Rows are points. Each copy is the shape, with its points in the same order, stretched, turned, moved and blurred by noise. Say if it was mirrored as well.

Shape, 8 rows:
-0.31; 0.68
-0.18; 0.03
0.07; 1.08
2.36; -0.28
-2.72; -3.61
-2.13; -0.79
1.11; 1.93
-1.44; -2.32
Copy 1, 8 rows:
-0.74; 0.15
-0.18; 0.20
-0.98; 0.65
1.49; 2.40
1.75; -4.00
-0.19; -1.94
-1.07; 2.23
1.23; -2.08
Copy 1 is: only turned
Copy 2, 8 rows:
-0.24; 0.12
-0.04; 0.41
-0.26; -0.46
1.15; -1.42
2.01; 4.87
-0.32; 2.62
-0.50; -1.68
1.22; 2.95
Copy 2 is: mirrored
Copy 3, 8 rows:
-0.27; -0.98
0.50; -0.76
-0.65; -1.08
1.28; -3.47
2.58; 4.23
0.45; 1.90
-1.14; -3.10
1.91; 1.99
Copy 3 is: mirrored
Copy 4 (8 x 2):
0.29; 1.28
0.23; 1.21
1.24; 1.36
-0.33; 3.19
-2.25; -1.70
-0.23; -0.82
1.80; 2.37
-1.58; -0.82
Copy 4 is: mirrored

Shape, 6 rows:
3.62; 0.62; -1.34
1.72; -1.31; -0.40
0.10; -0.88; 1.42
1.75; 1.48; 0.67
-1.11; -1.89; -1.26
-0.46; -2.67; -0.66
Copy 1, 6 rows:
4.89; 0.32; -2.85
0.95; -0.36; -2.44
0.01; -2.06; -0.73
3.73; -1.38; -0.46
-1.25; 1.20; -1.06
-2.02; 0.78; -1.94
Copy 1 is: only turned
Copy 2, 6 rows:
1.60; -2.38; -1.94
2.12; -0.91; 0.61
1.56; 1.51; 0.97
0.58; 0.35; -1.84
0.06; -0.78; 2.94
1.51; -0.31; 3.24
Copy 2 is: only turned

Shape:
0.91; 2.59; 1.61; -0.32
0.06; -0.89; 1.51; 0.27
2.99; 0.93; -1.91; -0.07
-1.03; 1.08; 0.52; -0.94
1.81; 3.46; -1.45; 0.34
0.54; -2.48; 1.25; -2.21
-1.89; 1.33; 2.16; -1.91
Copy 1, 7 rows:
-0.30; -2.11; -1.21; 1.98
-1.10; -0.44; 1.59; 0.73
3.75; -0.87; -0.22; 0.77
-0.96; -1.01; -0.95; -0.22
2.77; -0.61; -2.57; 1.75
-0.88; -2.71; 2.61; -1.36
-2.85; -2.48; -1.10; -0.22
Copy 1 is: mirrored
Copy 2 (7 x 4):
-0.97; 2.63; -1.10; -2.25
1.11; 0.48; 0.33; 0.49
-0.51; -2.23; -0.39; -4.00
-1.24; 1.23; 0.05; -0.60
-2.66; 0.34; -2.54; -4.18
1.90; -0.84; 3.18; -0.07
-1.53; 3.22; 0.10; 0.35
Copy 2 is: only turned

Shape, 7 rows:
-3.05; -0.12; 0.51; -0.60
0.32; -0.68; 2.95; 2.46
1.10; 1.83; 2.23; 0.37
-0.37; 0.00; -0.31; -0.76
0.24; -2.16; -2.64; 2.53
2.18; -1.12; 1.93; -0.75
-2.28; -2.16; -0.59; 0.20
Copy 1, 7 rows:
-1.60; -1.85; -0.24; 1.50
-4.53; 1.41; 0.82; -2.46
-3.09; 0.63; 2.91; -1.18
0.09; -0.93; 0.23; -0.03
1.50; 2.09; -2.77; -1.08
-1.27; -0.91; 1.23; -3.26
-0.21; -1.27; -2.18; 0.19
Copy 1 is: mirrored
Copy 2:
-2.20; 1.54; -1.25; -0.35
1.23; -3.49; -0.44; -0.48
0.83; -1.36; 0.60; -2.98
-0.37; 1.28; 0.78; -0.95
2.99; 1.16; 0.12; 2.00
0.41; -2.55; 2.84; -1.20
-1.00; 1.01; -0.53; 1.49
Copy 2 is: mirrored
Copy 3 (7 x 4):
-3.35; 1.63; -0.21; 1.31
-0.71; -2.62; 3.25; 2.40
-0.25; -0.29; 3.63; 0.19
-0.65; 0.85; -0.61; -0.06
0.10; -3.92; -2.99; -0.67
2.24; 0.43; 1.26; 1.32
-2.08; 0.00; -2.43; 1.16
Copy 3 is: mirrored

Shape:
0.44; -2.36; 3.46; 1.06; -0.65; 1.17
1.41; -0.61; -0.12; -1.89; -0.39; -0.69
0.20; -2.06; 0.97; 2.24; 1.18; -0.68
-0.57; -0.12; -0.18; -4.69; -0.75; -0.11
-1.50; -2.38; 2.05; 1.93; -1.13; 0.03
0.82; 1.43; 0.26; -1.26; -0.99; 2.61
-0.58; -2.47; -0.25; 1.69; 0.00; 0.83
-1.14; 5.01; 0.13; 1.15; 0.22; 1.17
0.02; -2.10; 1.35; 3.14; -1.99; -0.24
Copy 1 (9 x 6):
-2.58; 1.22; 3.86; -1.60; -0.67; 0.69
2.32; -0.72; 1.26; 0.30; 0.81; 0.28
-2.72; 0.45; 0.97; 1.68; -0.84; 0.73
3.34; -2.56; 0.42; -1.77; 1.75; 0.22
-3.22; 0.08; 1.37; -0.96; -2.45; 1.63
2.09; 1.39; 0.76; -3.14; 2.03; 0.53
-2.37; 0.09; -0.13; 0.40; -0.60; 2.85
1.57; 2.00; -2.72; -3.73; -0.04; -2.33
-2.26; 1.11; 1.25; 0.36; -3.03; 1.95
Copy 1 is: only turned
Copy 2, 9 rows:
1.20; -2.52; 1.71; 2.65; -0.25; -0.51
0.56; -0.97; 0.42; -1.10; -0.07; 1.56
0.65; -0.97; 0.45; 3.39; 1.19; 0.36
0.33; -1.55; 0.21; -3.41; -0.51; -0.35
1.92; -0.65; 0.99; 2.73; -0.77; -1.50
-1.43; -0.06; 2.76; -2.02; -0.13; 0.30
-0.42; 0.36; 0.48; 2.02; -0.08; -0.03
-0.26; 1.74; 3.88; -1.52; 2.80; -1.11
2.04; 0.38; 1.50; 3.07; -0.72; -0.16
Copy 2 is: only turned
Copy 3 (9 x 6):
-2.96; -1.23; 0.57; -2.96; 2.51; -0.42
1.12; -2.54; -0.37; 0.09; 1.64; -0.26
-3.15; -2.10; 1.20; -0.08; 1.46; 1.87
2.32; -4.13; -0.85; -1.56; 0.73; -1.44
-4.81; -2.24; 1.64; -1.33; 0.57; -0.89
1.31; 0.88; -1.83; -2.10; 0.59; -0.54
-3.28; -2.37; 0.21; 0.38; -0.22; 0.72
0.74; 3.19; 1.80; -1.74; -1.53; 0.20
-4.74; -0.21; 1.12; 0.61; 0.63; -0.66
Copy 3 is: mirrored

Shape (12 x 6):
0.22; -0.82; -2.62; 0.54; 4.35; -0.15
-1.05; -0.94; 1.46; -2.33; -1.99; 0.96
-1.86; 1.48; -1.49; -1.45; 2.27; 2.61
0.01; 1.70; 2.02; -1.16; -1.28; 0.20
0.98; -0.47; 1.95; 1.46; 0.05; 1.89
-1.95; 1.14; 0.20; -1.38; -0.43; -0.90
-1.47; -0.38; 2.58; 0.87; -2.12; 0.07
-1.64; 0.17; 2.24; -0.60; 0.73; -0.16
-2.35; 2.39; 0.58; -0.02; -1.03; -1.47
1.50; -3.10; -2.85; 0.95; 2.33; 1.42
1.81; -1.32; 1.40; 1.22; -1.50; -0.05
1.97; -2.11; -0.06; -0.36; 2.11; 1.51
Copy 1:
-1.25; 3.54; 0.13; -0.41; 1.29; -3.14
-1.41; -2.37; 0.23; -1.63; -1.64; 2.02
-3.21; -0.06; 0.80; 1.02; -1.31; -1.13
-0.26; -0.71; 0.89; 0.22; -0.73; 3.07
-0.22; -0.92; 2.39; -0.32; 1.28; 0.27
-1.10; -0.42; -1.50; -0.07; -0.99; 2.03
-0.24; -2.97; -0.73; -0.76; 0.77; 2.02
-1.61; -0.44; -0.74; -0.67; 0.81; 1.99
-0.25; -0.89; -2.84; 0.80; -0.78; 2.10
-0.09; 1.68; 1.81; -1.87; 0.68; -4.40
1.58; -0.84; 1.26; -1.12; 0.60; 0.63
-0.60; 1.23; 2.88; -1.66; 0.82; -0.98
Copy 1 is: mirrored
Copy 2, 12 rows:
0.13; 1.38; -0.96; 2.61; 1.99; -5.26
-2.33; -2.00; -0.35; -0.07; -3.79; 0.39
-2.76; -1.42; 1.48; 0.81; 0.43; -4.91
-1.04; -1.26; 0.42; -0.19; -1.24; 1.90
-2.56; 2.11; 0.09; 1.24; 0.81; 0.90
0.72; -1.06; 1.12; 0.36; -2.68; -1.25
-1.17; 1.70; 1.82; 1.12; -2.73; 1.88
-0.84; -0.25; 1.26; 2.41; -2.46; -0.59
1.56; -0.06; 2.75; 0.24; -2.02; -0.40
-1.76; 3.07; -2.64; 1.18; 1.83; -3.61
-0.99; 2.12; -1.78; 0.58; -0.66; 2.26
-3.03; 0.76; -2.71; 2.00; 0.81; -1.83
Copy 2 is: only turned
Copy 3 (12 x 6):
4.33; -0.41; -0.99; -0.05; 1.65; -0.17
-1.40; 3.44; 1.25; -0.46; -2.26; 0.07
2.24; 3.62; -1.27; 1.46; -0.39; 2.79
-2.56; 1.20; 1.04; 1.59; -0.22; 1.54
-0.47; -0.92; 1.07; -1.23; -0.68; 3.21
-1.17; 2.83; -0.67; 0.61; 0.60; -0.70
-3.44; 0.97; 0.14; -2.39; -0.32; 1.08
-1.35; 2.40; 0.80; -1.17; 1.61; 0.77
-2.92; 1.56; -1.53; 0.99; 1.35; 0.08
4.81; -1.64; -0.41; -1.32; -2.17; 0.24
-1.13; -2.33; 1.05; -1.04; -1.46; 0.73
2.93; -0.63; 1.63; -0.21; -0.85; 1.12
Copy 3 is: only turned
Copy 4 (12 x 6):
3.47; -0.02; -4.33; 1.56; 3.35; -1.56
0.41; -1.72; 2.77; 1.72; -1.79; 0.13
2.35; 0.58; -0.02; 4.60; 2.31; -4.00
-1.78; 0.62; 3.71; 0.63; -0.65; -0.92
-2.90; -1.52; 0.34; 2.05; 0.09; 0.55
1.40; 1.07; 1.26; 0.44; -0.92; -0.96
-1.63; 0.21; 1.42; 1.28; -2.78; 1.37
-0.10; -0.40; -0.29; 1.16; -1.46; -1.13
0.06; 2.57; 1.89; 0.61; -1.34; -0.60
3.05; -2.08; -3.51; 2.27; 3.23; 0.75
-2.18; -1.37; 1.03; 0.08; -0.34; 2.40
0.22; -2.65; -1.24; 1.80; 1.81; -0.46
Copy 4 is: mirrored

Shape (14 x 8):
0.49; -1.70; -0.71; 0.90; -3.82; -2.13; -1.79; 1.84
0.13; 1.87; -1.73; -3.48; 3.18; 0.20; 1.75; 1.21
-0.19; 0.60; 1.84; -1.23; -0.34; 1.90; -0.62; 0.55
-0.88; -1.90; -0.90; -3.26; -0.66; -1.72; 0.15; 0.14
1.52; -2.52; -0.54; 0.71; 2.15; -1.36; -1.96; 2.83
0.31; -1.83; 1.43; -0.81; -0.22; -0.05; -2.56; 2.40
0.64; 1.93; -3.44; 0.02; 1.17; 0.58; -0.81; -1.66
1.44; 0.84; 0.27; -1.63; -0.73; -0.01; -1.54; -0.81
-1.11; 1.11; -0.29; 2.42; 2.81; -3.24; 1.29; -1.22
-1.58; 0.47; 1.57; 2.35; -1.43; 0.70; 0.19; -0.80
0.86; 2.46; -0.88; -0.48; 1.51; -2.56; 0.65; -1.08
-0.49; -2.72; -2.41; -0.16; 0.50; -1.89; 4.43; 0.01
-1.65; 1.09; -0.94; 1.86; -0.95; -1.07; 0.01; -2.11
1.19; -0.03; 0.63; 0.17; -0.30; -3.98; -0.60; -3.15
Copy 1, 14 rows:
3.65; 1.64; -1.07; 0.85; 1.12; 1.57; -1.80; -0.13
-0.85; -0.54; 3.59; -3.10; 0.98; -1.46; 0.41; -0.40
0.73; -0.65; -0.19; -0.45; 2.05; -2.24; 1.47; -1.52
2.04; 0.59; 1.28; -3.64; 2.58; 1.37; -0.17; -0.50
4.23; -0.02; -0.21; -2.53; -1.74; -0.44; -1.90; 0.71
4.01; 0.28; -0.47; -1.95; 1.43; -1.98; -0.60; -1.54
-2.31; -0.67; -1.13; -1.37; -0.23; 0.61; -1.32; -0.28
0.62; -1.50; -0.26; -0.61; 2.09; -0.65; -0.50; -2.01
0.77; 3.52; 0.17; 0.03; -4.77; 3.59; 2.14; 0.34
0.57; 1.86; -1.93; 1.92; -0.54; 0.83; 2.73; -0.37
-0.37; 1.30; 1.37; 0.16; -1.37; 1.94; 0.47; -1.41
0.76; -0.12; 2.02; -2.03; -0.29; 3.95; 0.52; 3.84
-0.50; 2.70; -2.04; 0.91; -1.37; 2.96; 1.32; -0.18
1.43; 0.56; -0.01; 0.82; -1.51; 4.16; 0.37; -2.35
Copy 1 is: mirrored
Copy 2 (14 x 8):
1.40; -1.45; 1.28; -4.11; -1.12; 1.95; -0.30; -0.15
-1.66; 0.17; 0.44; 3.47; -1.90; -0.66; 0.34; 1.63
-0.25; 0.54; -2.30; -0.73; -0.44; 1.35; 1.85; 2.90
-0.69; -0.89; 1.98; -1.88; 0.14; -0.92; -1.13; 1.89
-1.81; 0.83; -0.03; -4.38; -4.56; 1.60; -1.35; -0.38
-1.28; 0.00; -0.84; -4.47; -2.26; 2.82; -0.65; 2.54
0.68; -2.17; -0.85; 2.18; -1.68; -2.89; 2.23; -1.15
0.81; -1.06; -2.27; -0.38; -0.52; -0.17; 0.31; 2.56
-2.63; -1.07; -0.05; 0.24; 0.10; 0.61; -0.82; -4.74
0.24; -0.37; -1.38; -1.37; 1.59; 0.95; 2.79; -1.40
-0.16; -1.82; -0.99; 2.86; -0.18; -0.09; -0.93; -1.41
0.11; 1.20; 4.85; 0.12; 0.49; -1.23; -1.03; -3.44
-0.16; -2.37; -0.04; -0.26; 0.89; -1.08; 1.54; -2.96
0.76; -2.00; -2.00; -0.52; 1.44; -0.51; -1.90; -1.74
Copy 2 is: mirrored

Shape, 13 rows:
-0.67; -0.83; -0.94; -1.49; 4.43; 2.90; 0.96; -0.15
2.94; -0.31; 3.15; 1.44; -1.95; -1.05; 0.46; -0.35
-1.25; -1.21; -0.42; -0.27; -1.04; 0.03; -2.91; 0.21
-0.50; 1.07; -1.62; 0.23; 2.44; 1.44; 0.42; 1.52
0.14; -1.99; -2.93; -1.05; -1.60; -1.49; -3.16; 0.51
-0.97; -0.36; -1.49; -2.15; -3.32; -0.74; -1.60; 2.14
-2.21; -0.14; -3.10; -0.57; -1.71; -0.60; -2.21; -0.33
2.34; 0.15; 1.65; -0.28; -1.11; -1.72; 0.63; -1.50
4.05; 1.85; 1.31; 1.74; -1.14; -0.74; 1.28; -1.08
-1.20; 0.60; -0.34; -0.77; 2.98; -1.10; 0.43; 0.86
0.02; 1.79; -1.27; -1.47; 5.21; 1.77; -1.25; 1.53
3.38; 0.41; -0.32; 0.26; -0.72; -1.22; 1.29; 0.37
-0.48; -1.10; -0.30; 0.95; 2.06; -0.02; 0.16; 1.61
Copy 1, 13 rows:
-0.38; -1.09; 2.10; -1.77; 1.11; 0.16; 0.61; -3.34
-2.78; 0.79; -1.63; -1.67; -0.55; -2.43; -1.37; 0.07
0.50; 0.18; 0.71; 2.52; 0.03; -2.42; -2.47; 1.48
-0.56; -0.84; 0.40; 1.09; 0.09; 1.33; 1.38; -2.36
-0.10; 1.38; 1.89; 2.46; 0.48; -2.50; -0.46; 2.71
-0.19; 1.97; 1.31; 4.37; -1.62; 0.62; -3.41; 2.29
1.75; 1.05; 1.16; 2.91; -1.09; -0.35; -0.46; 1.80
-1.82; 0.74; -0.59; -3.47; 0.23; -1.35; -0.87; 0.27
-2.66; 1.47; -2.64; -3.27; 0.60; -0.62; 1.07; -1.26
-0.78; -2.50; 0.98; -0.40; -0.32; 0.90; 0.44; -0.61
-0.96; -2.18; 0.20; -0.82; 3.33; 1.15; 0.52; -2.49
-2.77; 1.31; -0.32; -1.63; 0.34; -0.20; 1.44; -0.33
-1.35; -1.34; 0.78; 1.42; -0.81; -1.29; 1.02; -1.08
Copy 1 is: only turned
Copy 2, 13 rows:
-2.02; 0.00; 0.28; 2.55; 3.92; -2.19; 0.03; -2.68
2.23; -3.98; -0.76; -2.16; -1.09; 1.79; 1.50; 0.70
0.75; 1.48; -2.59; 0.89; -3.31; -1.51; -0.52; -1.05
-2.07; 0.11; 0.43; 2.46; 2.04; 0.67; 0.68; -1.98
-0.85; 0.33; -0.61; 0.34; -5.23; -0.78; -2.45; -0.72
-0.37; 1.29; -1.09; 0.16; -2.68; -0.52; -0.78; 2.40
-0.23; 3.70; -1.98; 0.02; -2.72; -0.20; -1.63; -0.72
2.00; -2.73; 1.24; -3.19; -1.09; 1.56; -0.44; 0.34
2.98; -3.27; 2.14; -1.56; 0.66; 4.22; 0.53; 0.08
-2.79; -0.19; 1.29; -0.01; 0.27; -0.12; 1.34; -2.66
-1.58; -0.78; 2.49; 4.32; 2.08; -1.60; 1.90; -3.74
-0.04; -3.59; 2.27; -0.90; -0.21; 2.70; -0.14; 0.03
-3.23; -0.79; -1.16; 1.61; 0.20; 0.36; 0.96; -2.27
Copy 2 is: mirrored
